Every row gives one point. Any point is a mix of the corners, with weights that add up to 1. It lies inside the corners' shape when no weight is negative. Is each point inside? If not, which corners have a negative weight?

Corners:
(1): [ 4  0 54]
(2): [ 2 32  5]
(3): [ -7 -39 -46]
(4): [ 29 -15 -60]
Points:
[ -6 -13  -9] => outside (4)
[ 2 -8 26] => inside
[-3  3 -5] => outside (4)
[ 23   0 -26] => outside (3)
[ 15 -23 -24] => outside (2)
[  4   4 -27] => outside (1)
[ 10 -13 -54] => outside (1)

Corners:
(1): [-12  24  -1  13 -42   7  19  -5   4 -18  -6  -7]
(2): [ -7  19  20 -12   6 -27 -36 -14  14  27 -13 -38]
(3): [  8 -14 -16  16 -21 -14  24  29  33 -41  16 -12]
(4): [-34  25  26 -23  30  23 -25 -35  10 -14  -5  38]
(5): [ -9  25  41  12  16 -14 -26  -3   9  11 -35  18]
(6): [-27 -12  42  25   3  30 -26 -16  -7   7  -2  29]
(7): [-11  21 -14 -27   2   6 -10 -53 -52  35 -23  10]
(8): [ -2 -29  -5  -8 -51 -58  14  25  60 -49  22   6]
(9): [ -3  21  23  -3  15  29 -33 -17  13  16  21  32]
(10): [ 34  -8   0  -7 -33 -13  -5  -4  10 -20  -5 -27]
(11): [ 18  12   9 -29 -16  15  29 -32 -15  21  -3  -5]
(12): [  1   2  17 -15 -20 -58  -1  36  16 -35  31  -4]
(13): [ 15 -17  12  15 -17 -37  14 -11  30 -44  26  -6]
Points:
[ -6   4  13 -11  -1 -14  -1 -16   0  -2  -2   6] => outside (1, 9, 10)
[-24  21  22   7  20  13 -31 -32  -7  18 -13  13] => outside (8, 10, 11, 12)
[ -4   4  15   0  -8  -3  -3 -10  12  -9  -6  12] => outside (2, 12)
[ -5   6  15  -8  -7 -14 -10  -6  16 -13   1   4] => inside
[ -1  11  23   2  -1  -9 -15  -6   9  -2 -14   6] => inside

Corners:
(1): [ 26 -21 -10 -16 -23  55   9 -26  -5  13 -36  15  15 -57  -2 -32 -32 -22
   4  -3]
(2): [  1  -9 -13  28  20  26 -16   8 -11 -23  42  15 -28  34   2  -8   5 -26
  13  22]
(3): [-21 -33   5 -20  21 -21  -1 -40  -8  -1 -20 -20   3  12  -5   1  16 -19
 -39   1]
(4): [  7  -1  35  13  21 -52  -3 -20  16 -19 -32 -10  11 -13   3  32  40  -6
 -28   8]
(5): [ -9  25  11  -4   3  15  -7 -26  14   4  40   8  -9  42 -11 -15  -9 -21
   4  26]
(6): [  1  46  -6 -11 -12  25 -32  20 -11 -26  60   0 -21  15  -3  -7  -6 -13
   2 -13]
(7): [-23 -24  36 -16 -16  -1 -11 -17   4 -19 -17 -16  24  -7 -13   1  27  11
  -4   5]
(8): [  7   3   6   4   4   0 -25  22  -7  -2  19  -7 -24  46 -26  19 -18  26
  -8   3]
(9): [ -6  12   3  10  -8   1  -8  -7  -1 -11  33 -19 -35   6 -16  21 -11 -19
  13   7]
(10): [ -4   4 -28 -23  -7 -21  -2 -29 -30  -2 -18  11  21  12  -8  16  29  -5
 -21 -37]
(11): [ 25  -6 -13   1 -33   9  41 -17 -10  27 -25  -3   1 -15  -7 -50  -8  29
  -5 -26]
(12): [ -4  17  13  20  26  -9   8  -1   8 -22  42   4 -16  35 -34   8  -8 -39
   0  -2]
(13): [ 22 -12 -31 -36 -21  31  23  -2   5  13  28  26  24 -22 -27 -34 -29  -1
  22   9]
(14): [ 31 -17 -19 -60 -12  20  26   4  22   4 -36  22 -20 -34 -10  -6 -30   2
  28 -18]
(15): [ 17  21  -1  27  26   6  -2  14  -2 -17  52  -4 -13  26  26  -9  -6 -10
  32  -6]
(16): [  9  10  11 -25  33   3 -11 -43 -12   5 -30 -20  12 -16 -11  -6  34  28
  -9  23]
(17): [ 17  16 -11 -17 -15  15  10  32 -21   1 -19   2  19 -19   2 -32  14  -2
  10   6]
(18): [-19 -20  -8  27  15  -8 -14   6  14  15 -15   1   7 -29   0  14  23   1
 -35  -3]
(19): [  9 -14  46   5  -3 -12   3 -28   5  10   4 -22  -1 -21 -15  20  39  -8
 -23 -14]
(20): [ 21  -1  -7 -10  25   2   8 -16  34   2 -11 -16  -2   7   8  24  29  19
 -32  22]
(21): [ 19  19 -14  10  -2   8 -30  15  38 -25  15 -11  -9  58 -20 -28  -2 -17
  21   6]
Points:
[  4   7   2 -10   7   7  -6   1  10 -10   9   0  -2   5 -10  -2  -5 -11
   4  11] => outside (2, 10, 11, 19)
[  6  -4   4  -8  -1   0   2 -12   3  -2  -6  -2   0  -4 -11  -1   7  -4
  -8   2] => outside (15)
[ 7 -7 -3 -7 -3  3 -2 -6  0  1 -8 -2  2 -7 -7 -1  7  2 -6 -5] => outside (5, 12)
[  0   3  12  -1   4  -7  -7 -12   3  -2  12 -15 -12  16 -14   8  12   2
 -11  -8] => outside (1, 2, 4, 13, 17)
[  1  11  -1 -11   2  -3  -1  -5  -8   0   4 -10  11   2   0  -7  15  12
  -8   6] => outside (1, 2, 12, 14, 19, 21)
